Rows are points. To make a cloud, some directions were put in groups of two or more. Within a group, all points are equally far from the middle, so they leave a hole (a ring in 2 directions, a hollow ball in 3). The other directions are filled evenly. Then the cloud was stretched, turned, moved and blurred a little. How many holes are there, and how many directions does each take, smallest first?

Cloud:
[[-6.1 -3.0 -3.4]
 [-6.4 -0.2  0.4]
 [-1.6 -3.7 -7.3]
 [ 0.4 -4.8 -1.8]
 [ 0.5 -5.5  1.1]
 [-6.6 -2.8 -6.2]
 [ 1.5  5.1 -0.8]
 [-3.1 -4.2 -6.1]
 [ 1.0  4.6  4.4]
 [ 4.1  3.8  2.1]
 [ 6.5  0.6  3.4]
 [-2.7  4.0  3.3]
 [-6.1  2.2 -0.1]
 [-3.8  1.4  5.4]
 [ 1.4  5.2 -1.1]
 [ 2.4 -1.0 -6.4]
 [ 0.5 -5.2 -0.4]
 [-2.1 -5.2  0.6]
 [-6.5 -0.8 -0.2]
 [ 1.5  4.4  5.5]
 [ 6.0  1.2  2.2]]
Holes: 1 (2)

Cloud (28 x 4):
[[ 4.2  3.0 -2.3 -5.6]
 [-1.0 -1.2  7.2  0.6]
 [ 0.5 -4.1 -4.1  0.6]
 [ 3.6  0.6 -5.8  2.0]
 [-0.6  6.6  5.3 -2.8]
 [-0.3  7.5  2.9  3.3]
 [ 1.3 -4.2 -2.5 -2.8]
 [ 4.0 -1.6  0.7  6.1]
 [-2.2 -0.9  4.4  5.5]
 [ 5.5  1.9 -0.8  5.3]
 [-1.0  7.2  3.5  3.3]
 [-2.2 -0.2  7.0 -1.5]
 [ 1.7 -2.5  3.5  5.6]
 [-1.6 -0.5  7.1  1.7]
 [-3.0  4.5  2.8 -5.8]
 [-3.8  3.6  2.3 -5.7]
 [-1.6  6.4  5.3  2.0]
 [ 7.0  1.7  3.0 -1.8]
 [-4.3  2.1  3.0 -5.4]
 [-2.9  3.7  6.3  2.5]
 [ 4.1  5.6 -1.4  4.6]
 [ 1.1 -3.4 -3.9  3.5]
 [ 4.4 -0.2 -2.3  5.6]
 [ 4.0  2.4 -4.7  3.8]
 [ 4.2  2.7 -4.2  4.3]
 [-3.4 -3.6 -0.9 -2.7]
 [-1.7  6.9  2.0  4.1]
 [-0.4  5.8 -5.3  0.3]]
Holes: 2 (2, 2)

Cloud, 27 rows:
[[-4.5 -0.7  3.6 -6.7]
 [ 2.8  7.0 -6.7 -5.9]
 [ 4.7  3.8 -5.5 -4.4]
 [ 2.2 -4.1  6.3 -2.9]
 [ 1.4 -5.4  3.3 -3.9]
 [ 3.2  5.9  2.2 -3.8]
 [ 5.6  4.9  0.1 -1.4]
 [-3.8  5.7  0.7  1.4]
 [ 4.0 -1.2  3.7 -4.9]
 [ 4.4  4.8 -0.8  3.8]
 [-2.4  1.9 -5.9  0.9]
 [-3.4  6.1 -0.5  1.0]
 [-1.8  0.9  4.8 -7.0]
 [ 4.9 -2.3 -3.4 -0.6]
 [-0.7 -1.6  4.0 -7.2]
 [-0.8  0.6  7.1 -4.3]
 [ 0.1 -4.1 -3.4  1.4]
 [-4.0  1.4 -3.7  1.2]
 [ 2.8  5.0 -6.3 -1.3]
 [-0.8  6.8  4.6 -0.8]
 [ 0.3  4.0 -2.0  4.8]
 [-1.5 -1.0 -1.7  4.7]
 [ 3.9 -2.5  1.8 -5.3]
 [ 2.4 -3.4 -3.4  2.1]
 [ 5.0 -1.2 -4.3 -3.2]
 [-5.8 -0.8  3.5 -2.0]
 [ 2.1  6.5  5.0 -0.8]]
Holes: 1 (3)

Cloud, 56 rows:
[[-1.3 -8.1 -2.8 -4.0 -3.5 -2.0]
 [ 4.0  0.9 -6.9 -6.9  2.2 -2.1]
 [ 0.8  3.2  0.0  3.0 -4.3  1.4]
 [ 0.2  1.2 -4.4  0.4  6.9 -1.0]
 [ 3.8  3.6  0.5  0.7 -3.1  6.4]
 [-2.4  4.1 -1.5  1.8 -1.0 -2.9]
 [ 0.2 -8.6  3.3 -1.6 -1.0 -3.2]
 [ 5.3 -1.9 -3.0 -3.7  2.7 -3.9]
 [-0.8 -5.0 -0.7 -2.2  2.1 -1.5]
 [-3.3  2.2  0.3 -3.7  4.5  2.7]
 [ 3.8 -5.1  4.1  0.5 -1.0 -2.9]
 [-4.5 -2.0  2.6 -3.7  2.5  5.2]
 [ 0.8 -1.5  3.3 -1.6  3.8 -3.5]
 [ 4.1  2.0 -7.0  0.3  2.0 -0.9]
 [ 6.5  3.9  0.5  0.7 -1.4  0.0]
 [-3.4  0.7  0.3 -4.5  2.2 -5.1]
 [ 1.7 -2.3 -4.6 -4.2 -6.9 -0.2]
 [-1.9  4.7 -9.1  0.0 -2.4 -4.1]
 [ 3.9 -3.0 -0.3 -8.3  0.9  8.1]
 [ 1.5  3.6 -0.9  1.1  2.6  9.7]
 [-6.2 -3.0  1.7  4.5  4.8  8.8]
 [-6.1 -4.9  4.3 -0.2 -3.7 -2.7]
 [-6.7  5.0 -5.1 -4.8 -4.5  1.3]
 [-1.2  4.3 -0.6 -1.1  3.3 -5.2]
 [-2.5  2.1 -3.4 -8.1  4.0  3.0]
 [-6.5  0.7 -0.4 -7.7  5.5  2.1]
 [-3.6 -4.3  5.6  5.5  3.5  1.0]
 [-5.5  6.7  1.7  2.6  2.2 -1.0]
 [ 3.7  7.3  3.4 -2.3  5.7  4.0]
 [-2.4  0.9 -3.9 -2.1 -2.8 -5.1]
 [ 3.8  7.3 -0.5 -4.0 -3.2  4.5]
 [ 4.4  4.8 -6.1 -2.5  3.9  2.2]
 [-4.8  8.9  0.9 -1.3 -2.0 -2.8]
 [-5.4 -2.7  3.3  6.5 -1.8 -4.3]
 [ 3.1  1.8 -3.4 -2.6 -6.2  4.8]
 [ 2.2  9.8 -4.5 -0.4  0.6  7.0]
 [-2.8  2.2  0.5 -0.6 -5.2 -0.4]
 [ 3.6  1.6 -0.6 -6.6  4.4  4.0]
 [ 4.2 -6.4  3.4  3.5  1.2  0.0]
 [-3.7  3.1 -4.6  2.2  5.5 -3.5]
 [-6.4  1.8  4.5 -2.2 -5.1 -0.1]
 [-3.6  6.2  1.3 -4.9 -5.2 -1.8]
 [-2.6 -0.8 -0.9 -1.2  1.3 -1.2]
 [-2.9 -1.4  1.1 -3.4 -4.4  1.8]
 [-3.6  1.3 -2.8 -8.3  4.1  0.6]
 [-6.4  1.0 -4.4  0.5 -1.4  1.5]
 [ 5.6 -5.9 -4.6 -3.2 -0.6 -0.4]
 [ 2.5 -0.4 -4.7  1.7  6.8 -3.0]
 [ 0.7 -2.8  0.5  3.1 -0.7 -0.9]
 [ 2.4  7.4  2.0 -2.8 -5.8  3.0]
 [-7.7  2.6 -1.6  2.6 -3.7  5.5]
 [ 1.6  4.3 -6.3  1.1 -0.7  1.7]
 [-1.1  0.7  6.5  3.0 -5.3  2.3]
 [ 3.3  4.1  2.1 -4.0 -4.9 -3.6]
 [ 1.7 -1.1  3.9  2.7  1.0 -0.6]
 [ 3.3  3.5 -0.7  0.7  8.7 -0.7]]
Holes: 0

Cloud, 56 rows:
[[-2.9  6.4  0.6  5.6  0.4 -2.1]
 [ 3.0 -4.7  5.2  3.1  5.9 -4.5]
 [-0.2  1.9 -1.8  3.5 10.6 -0.4]
 [-7.8  2.7  0.7  2.2  5.0  2.4]
 [-4.4  5.0 -3.9 -3.9 -2.4 -1.6]
 [ 2.9  3.2 -6.2 -1.0  3.3 -5.3]
 [-1.5 -4.9  1.4 -4.7  7.1 -0.1]
 [-5.7 -2.6  5.4 -2.4  3.5 -4.5]
 [-5.1 -3.7  5.5 -1.8  3.6 -4.6]
 [-6.8 -1.3  1.9 -5.2  5.8  1.3]
 [-3.1 -0.3 -3.2  6.1 -1.6 -3.4]
 [ 1.5  6.2 -3.7  1.2 -2.0  3.4]
 [-4.7  3.2 -1.7  5.1 -2.4 -2.5]
 [-8.0  3.5  0.3  2.6  4.5 -0.9]
 [ 4.3 -2.1  5.4  4.9  4.3 -4.6]
 [-1.4  6.8 -3.8 -4.1 -1.2  1.6]
 [-6.0  2.9 -0.7  0.7  2.4  5.7]
 [ 0.6  0.5 -4.9 -0.4  8.0  2.4]
 [-2.1  6.6 -1.0  5.0 -1.8 -2.3]
 [-3.6 -3.3  2.4 -1.9  1.5 -7.2]
 [ 3.6 -1.9  3.9  6.5  5.9 -0.7]
 [ 4.3 -2.2  6.2  2.7  5.2 -0.2]
 [ 1.0  1.4  3.9 -6.7 -1.4  2.1]
 [-0.4 -0.4  5.0 -0.9 -3.2  4.7]
 [-4.4 -2.6  4.9  5.6  0.8 -1.5]
 [ 0.8 -5.1  4.2  0.6  6.3 -6.2]
 [ 4.1 -1.5  2.8  5.1  5.2  2.2]
 [ 0.3 -0.5 -2.6  4.5  8.5  2.4]
 [ 0.6 -0.2  0.5 -2.6 10.5 -1.0]
 [ 0.5 -5.5 -0.2  0.9 -2.0  2.4]
 [ 4.4  0.9  3.2 -1.9 -4.3  1.9]
 [ 6.9 -1.8  1.9 -1.9 -0.3  0.7]
 [-3.7 -4.7  6.5 -0.2  1.2  2.0]
 [ 1.1  0.6 -5.3  0.7  7.1  2.9]
 [ 2.7 -2.8  2.5  6.9  6.5 -0.1]
 [ 2.1 -4.6 -1.4 -5.6  2.8 -0.8]
 [-5.0  3.0 -3.0 -6.1 -0.4  2.5]
 [ 2.9  4.6 -3.5 -5.2  2.0  0.1]
 [ 3.5  3.0  1.2  2.9 -6.2 -1.4]
 [-5.4 -0.1  3.9  6.0  1.4  0.3]
 [ 5.3  0.8  3.7  2.1 -1.7 -6.0]
 [-0.3  5.2  0.0  3.7  8.6 -0.3]
 [-0.2 -1.5  0.3 -0.7  7.9 -7.4]
 [ 1.6  0.5 -8.1  0.8  3.0  0.8]
 [-3.3 -4.0  4.1  2.0  0.4  3.9]
 [-4.8 -1.0 -3.5 -5.2  3.9  2.3]
 [ 0.1  1.5  7.2  0.3 -1.2 -5.0]
 [ 6.7 -4.2 -0.2 -0.1 -0.5 -0.1]
 [ 1.0  3.3 -0.6  4.5  8.4  2.0]
 [ 3.8 -0.2  6.5  4.4  3.0 -3.9]
 [-2.0 -4.4 -0.1 -6.7  0.6  0.4]
 [ 0.8  7.7 -4.7  0.9 -1.3 -1.3]
 [-0.4 -2.5  0.4 -3.3 10.0 -1.0]
 [-2.2 -4.1  1.7  6.7  5.2  0.1]
 [-1.7  0.1  6.9  1.8  0.0  4.0]
 [-0.4 -3.4 -3.3 -6.3  1.9 -1.1]]
Holes: 3 (2, 2, 2)

Cloud, 83 rows:
[[ -0.1   1.5  -4.3   4.7   1.6  -1.2   0.5   4.4]
 [ -7.0  -0.9   5.2   2.0  -2.5  -4.7  -4.1  -0.8]
 [ -2.0   0.7   7.2   1.2   3.6  -3.3  -4.5  -5.6]
 [  3.3  -5.7   2.6  -4.6   0.3   1.7  -4.6  -0.8]
 [  4.8  -5.2  -2.5   2.8   0.3  -0.2  -3.8   5.1]
 [  0.0  -6.9  -1.1   6.1  -5.7   1.6   1.3  -1.9]
 [ -2.3   0.0   6.6   4.5  -4.2  -0.1  -4.1  -6.1]
 [  6.0  -0.4   3.0   5.8   2.3  -0.7   5.1  -4.1]
 [ -4.2  -6.2   2.6   8.0  -4.1   4.0   1.2   1.9]
 [ -0.7   5.0  -0.7   5.7   0.7  -1.3   3.2  -2.0]
 [ -0.5  -5.1   8.9  -2.8  -2.3  -1.0  -0.7  -1.3]
 [ -0.6   8.5   2.4   3.3  -0.4  -1.9  -5.4  -0.5]
 [ -2.8   2.8   7.3  -0.5  -7.5   2.7   2.7   4.7]
 [ -2.0  -8.3   1.9  -6.3   1.9   0.1   3.9  -0.4]
 [  3.4   2.8   4.8   1.1   3.3   2.1   5.5  -1.9]
 [ -2.1  -4.4   4.7   3.2   6.4  -1.5   0.9  -4.0]
 [  1.7  -6.2   8.7  -0.6   0.2  -1.5  -1.4   2.5]
 [ -2.4  -1.4   5.9   1.8   6.1  -2.2  -6.6  -0.7]
 [ -2.8  -6.3   2.3  -2.1   1.9  -4.1  -5.0   6.1]
 [ -2.4  -9.3  -0.3  -2.8   4.4  -1.3   0.7   3.3]
 [  4.8  -2.7   2.8   6.5   1.1   5.2   2.4   3.1]
 [ -0.2  -0.8  -1.5  -1.8   1.6  -3.9  -2.6  -7.5]
 [ -5.3   2.9   4.6   3.9  -4.1   3.7  -2.8  -2.0]
 [ -1.2  -5.1   8.9   4.3   0.5  -0.3   3.8  -3.1]
 [  1.1   1.3   6.0   9.4  -4.0  -3.9  -3.1  -2.7]
 [ -6.9   2.9   3.4   1.5   4.7   0.4  -3.1   0.3]
 [  1.2  -9.2   1.2  -1.5  -2.8   0.4  -2.2   4.9]
 [ -9.5  -3.4   3.5   5.2  -1.4  -1.5   1.9  -1.5]
 [  4.1  -7.8   2.0  -0.8   0.7  -3.0   3.9   1.0]
 [ -3.3  -5.1  10.3  -4.2  -0.5  -1.1   0.9   0.9]
 [ -4.0  -1.9   8.3   2.6  -1.3  -5.1  -1.5  -3.2]
 [  1.4   1.5   0.9  -0.8  -3.9   1.1  -2.4   9.2]
 [ -3.3  -7.9   0.8   5.9  -3.8   3.4   3.4   6.1]
 [ -2.2  -3.9  -3.6   3.5  -2.7  -3.5   0.1   8.0]
 [ -3.5  -3.1   2.0   8.9  -2.4   4.9  -3.0  -3.2]
 [  2.7   1.0   1.9   1.0  -1.9   0.4   7.8  -1.8]
 [  0.2  -1.9  -2.0  -5.3  -0.7   1.2   2.3   9.6]
 [  2.0  -1.6   0.6  -0.7  -8.8  -0.1   4.2   5.9]
 [  2.0  -2.3   2.9   6.3  -6.4  -2.7  -4.7  -3.6]
 [ -0.5   2.2  -2.1  -2.7   5.5  -1.5   1.7   0.2]
 [-10.2  -2.6   1.4   2.9   2.0   1.1  -1.3   2.3]
 [ -4.9  -1.1  -4.6  -3.6  -0.8   1.4  -1.1   5.6]
 [ -6.8   3.0   6.1   0.1  -1.6  -0.3   6.1  -1.3]
 [ -2.2   2.9  -3.5  -0.9   4.3  -1.3  -0.1  -1.0]
 [  2.6   4.6   2.9   7.7   0.3   4.7  -3.9   4.7]
 [ -1.3  -5.3   6.4   2.8  -1.9   3.5  -4.9   3.3]
 [ -1.8  -0.4   1.4   1.6  -2.0  -4.7  -6.3  -5.3]
 [  0.6   8.9   2.8   5.1  -1.2  -2.1  -4.8  -1.0]
 [  0.3   8.2   3.1   6.8   2.4  -1.3  -4.2   1.3]
 [ -0.7  -6.9   1.5  -0.4  -0.4  -6.0   3.1  -2.9]
 [  4.8  -0.9   3.4   4.1   2.2  -1.2  -6.1   5.7]
 [  6.5  -7.7   0.1   3.2  -1.0   2.4   1.0  -1.1]
 [  0.1  -2.3   8.7   1.8   0.2   1.6   6.5   7.5]
 [  0.6  -0.6   1.7   6.0   0.9  -5.1  -7.6   2.2]
 [ -4.3  -3.2  -0.8   0.0  -1.4   7.3   0.5   1.9]
 [ -6.7  -0.4  -3.7  -4.2   1.3  -2.4   0.1   3.3]
 [ -3.6   1.7   0.6  -1.5  -6.6  -0.8  -3.6  -0.7]
 [ -0.6  -4.1  -4.8   3.7  -2.3   1.4  -6.4  -3.0]
 [  4.9  -1.4   0.6  -4.6  -2.7   1.5   3.2   5.0]
 [  3.0  -0.3   1.1  -2.6  -5.3   1.7  -2.6  -5.7]
 [ -0.7   2.3  -1.7  -1.2  -5.7   1.9  -4.8   1.2]
 [ -3.2   5.3   5.4   6.9  -5.1  -2.0   1.2   3.7]
 [ -0.4  -6.1  -3.7   6.1  -4.3   0.4  -2.1   1.3]
 [  2.0   0.1   6.4  -4.4   2.6  -2.0  -3.8  -4.9]
 [ -7.2   4.6   1.9   4.1  -1.8   2.5   0.9   4.4]
 [  3.9  -2.3   8.5   3.2  -4.9  -2.8   1.3   0.5]
 [  2.1  -1.2   0.9  -4.3   4.4   3.8   3.1  -1.6]
 [ -2.6  -4.3  10.1  -3.2   1.7  -0.4  -0.1   0.0]
 [ -0.9   1.2   8.1  -1.2   5.3   0.0  -2.1  -4.6]
 [ -5.1  -3.6  -0.1   3.0  -4.3   3.2   1.7  -4.2]
 [ -1.3   3.5   1.0  -2.0  -7.1  -3.1   1.5   0.6]
 [ -6.8   4.5   3.3   3.7  -3.7   3.2   0.5   5.0]
 [ -2.4   3.0  -3.6   3.3   0.8   4.4  -0.8   2.4]
 [ -6.4   4.6   2.0   4.3   1.1   1.8  -2.5  -1.8]
 [ -3.5  -5.3  -2.7   4.3   1.2  -4.8   0.0   2.8]
 [  4.7   1.8   8.2   2.0   2.4   1.4   1.1   4.2]
 [ -3.4   2.6   7.4   4.1   0.9  -4.4   6.3   3.3]
 [ -0.1  -7.8   8.4  -2.1  -2.2  -1.8   0.4   6.0]
 [ -5.5  -0.3   5.9  -4.1   5.5   2.2   2.8   4.6]
 [ -0.9   2.5  -2.6   0.6   1.3  -4.7   3.3   2.1]
 [ -2.3  -5.0  -2.1   6.2   4.8  -0.3  -2.8   0.5]
 [ -0.5  -4.7  -3.5  -0.4  -2.3   5.6  -2.8  -1.1]
 [ -2.5   2.9   1.5   1.5  -2.4   1.3   5.5  -4.0]]
Holes: 3 (2, 2, 3)
